Each point is reached from the start by the listed moves, each made 0, 1 or 2 times, or once backwards (-1), plus a little noise. Is the number of moves made odd or even? Then give how often each move was made.
In the rows, 128 means zero.

Moves:
(1): [110 156 115 141]
(2): [144  90 118 120]
(3): [ 76 167 125 144]
Start: [118 127 140 144]
Points:
[ 65 166 137 161] -> odd (0, 0, 1)
[149 106 106 145] -> even (2, 1, -1)
[ 97 145 104 161] -> odd (2, 1, 0)
[149  51 120 128] -> even (0, 2, 0)

Moves:
(1): [131 114 133 112 111 120 107 145 135 129 119]
(2): [128 152 150 153 127 119 135 139 143 117 117]
(3): [114 112 125 138 139 123 125 128 120 132 138]
(4): [108 124 103 128 114 132 119 126 128 114 141]
(5): [115 129 127 135 137 135 140 133 115 114 115]
(6): [125 128 126 125 144 113 127 121 144 125 117]
(7): [125 129 129 131 116 115 152 133 115 129 115]
(8): [116 130 149 119 141 137 128 124 132 136 134]
(9): [117 125 136 127 122 135 127 121 142 139 124]
(10): [115 129 137 118 111 112 100 112 126 117 125]
(11): [106 120 142 136 127 138 140 124 141 105 127]
Start: [123 118 120 132 132 133 116 130 120 136 120]
Points:
[ 19  76  92 177 103 101 158 132  60  62  92] -> even (0, 0, 2, 1, 2, 0, 2, -1, 0, 1, 1)
[ 52 104 114 124  45  39  62 118 132  93 106] -> odd (1, 1, 1, 2, -1, 1, 2, 0, 0, 2, 0)
[ 33 151 172 169  63 151  71 103 234  62 127] -> even (0, 2, -1, 2, -1, 0, -1, 0, 2, 1, 2)
[ 84  31 169  88 112 109 112 147 110 205  93] -> odd (2, -1, 2, -1, 0, 0, 2, 1, 2, 0, 0)
[ 66 114 124 121 160 185 115 119 191  85 170] -> even (0, 0, -1, 2, -1, 1, -1, 2, -1, -1, 2)
